Rows are points. To make a cloud, some directions were put in groups of two or more. Within a group, all points are equally far from the middle, so they leave a hole (a ring in 2 directions, a hollow ball in 3). The other directions are filled evenly. Then the cloud was stretched, turned, moved and blurred a little. Count the holes, and give their numbers of directions, smallest first.
In the rows, zero is written as 128.

Cloud, 20 rows:
[[196 136 109]
 [ 87 112  81]
 [125 178  61]
 [141 107 154]
 [164  76 117]
 [127 135 171]
 [153 169  45]
 [177 150 102]
 [154  61  89]
 [184 139 140]
 [136 132 154]
 [103 114 143]
 [114 128 177]
 [156 166 118]
 [135  99 160]
 [ 93 170  89]
 [187  65 123]
 [130  87  95]
 [185 158  91]
 [188 134  66]]
Holes: 0

Cloud (26 x 4):
[[166 104 133 109]
 [107 125  75 134]
 [136  82 109  97]
 [ 71 130 141 138]
 [ 83 133  74  77]
 [225 142 113 145]
 [114 203 185  75]
 [150  88  77 163]
 [188 124 156 152]
 [121 185 157  89]
 [ 76 132  78  87]
 [154 198 126 102]
 [145  69 119 135]
 [139 155 176  83]
 [131 181 175 135]
 [130 100  86 199]
 [146 110 106  73]
 [109 162 162  80]
 [182 144  98 115]
 [117 152 137 175]
 [106 166 175  82]
 [189 143 143 156]
 [202 144 120 172]
 [166  91  87 109]
 [121 138  78 179]
 [132  78 125 160]]
Holes: 0

Cloud (26 x 4):
[[ 82 162 166 166]
 [153  92 205 101]
 [ 65 133  94 141]
 [ 99 186 188 132]
 [193 133 132 112]
 [158 120 114  83]
 [106 175 121 175]
 [146 180 168 117]
 [140  73 181  97]
 [ 72 158 193  97]
 [ 60 163 185 137]
 [ 79 156 197  93]
 [153 133 209 101]
 [174 161 152 110]
 [193 106 126 140]
 [139  76 168  88]
 [116  76 167 140]
 [ 84  89 131 140]
 [110 153 131  81]
 [153  87 117  91]
 [ 94  97  90 140]
 [157 115 115  82]
 [150 123  87 172]
 [130 121 143  72]
 [151  78 193 114]
 [149 164 112  94]]
Holes: 2 (2, 2)

Cloud (47 x 6):
[[177 158 137 119 171 121]
 [115 138 141  62 191 140]
 [142 122 149 110 149  46]
 [ 57 135  67  61 140 154]
 [147 105  55  96 115 123]
 [ 66 184 106 110 136 131]
 [141 126 164 121  41 155]
 [148 156 176 135 202  97]
 [128 132 131  73 187 165]
 [108 153 169 115 128 175]
 [128 103 174 116 184 164]
 [176 110 149 103 127 178]
 [192 111 170 113 101 150]
 [ 79  92 117  98  63 178]
 [ 92 181 194 123 139 119]
 [157 173  92 114 115 171]
 [ 82 141 152 103  67 129]
 [138 148 145  53 160 145]
 [ 95 133 162  89 215 125]
 [103  93  94  69  68 147]
 [163 189 146 131 146 104]
 [165 145  69  59 166 110]
 [181 124 123  99 158 129]
 [ 93  71 169  87  96 118]
 [130 139 190 127 185 139]
 [147 109  98  45 145 168]
 [134 193 156 120 123 103]
 [148 151 140 104 159 170]
 [112  96 113  88  32 142]
 [120 109 119 186  95 154]
 [180  86 151  72 100 154]
 [104 128 137 182 111  97]
 [172 115 173  86 109 153]
 [ 93 112 104 108  70 164]
 [104  90 119  69 144 151]
 [152 111 151  59 130 169]
 [167  87 109  97 151 176]
 [186 104 181 180 143 153]
 [173 140 162 138 151 138]
 [184 137 137  80 118 150]
 [ 46 136 176 110 106  84]
 [151 171  89  90 132 194]
 [211 109 138 109 106 153]
 [105 160 104  71  55  99]
 [158 146 176  81  92 144]
 [ 68 117 198 156 110 186]
 [116  96  74 164 102 181]]
Holes: 1 (2)

Cloud (46 x 6):
[[149 109  70 165  74 148]
 [122 137 128  97 226 149]
 [114 203  89 105 118 115]
 [145 128  32 124 160 156]
 [123 116 149 187  94 107]
 [157 181  33 116 144 123]
 [153 139  87 154  59 144]
 [131 163 126 169  57 142]
 [128  73 151 115 187 127]
 [154 153 110  92 224 116]
 [100  90 180 102 156 158]
 [124 150 167  66 148  84]
 [ 75 116 134  65 183 137]
 [177 142 148 167 187 118]
 [132 169 134 126 124  68]
 [149 197  63  96 115 160]
 [ 97 123  92 115 183  86]
 [ 79 157 146  72 201 141]
 [103  85 161 116 182 189]
 [167 120 129  85 140 145]
 [121 122 106  78 216 166]
 [160 169 117 187 133 190]
 [166  80  60  84 167 127]
 [109 184 129 161 146 107]
 [166 169 101  95 114 165]
 [127 146  51 166 129 184]
 [163 179  92 170  95 163]
 [135 147 175  50 163 130]
 [112 164 189 170 184 126]
 [ 91 155 147 130 197 122]
 [125 109 153  96 147  75]
 [157  78 145 134 162 143]
 [106  87 136 126 168  95]
 [ 90 180  99 105 153 120]
 [136 167 151 118 179 187]
 [146 136  68 149 177 176]
 [122  97 122 146 187 203]
 [115 186 142 154 125 105]
 [153 156  52 139 166 157]
 [ 96 182 104 177 120 161]
 [ 94 117  84  89 122 115]
 [ 76 154 144 152 167 150]
 [ 93 163 137 124 189 111]
 [101 112 191 128 121 141]
 [ 87 120  94 110 130 128]
 [114 166  45 124 123 169]]
Holes: 2 (2, 2)
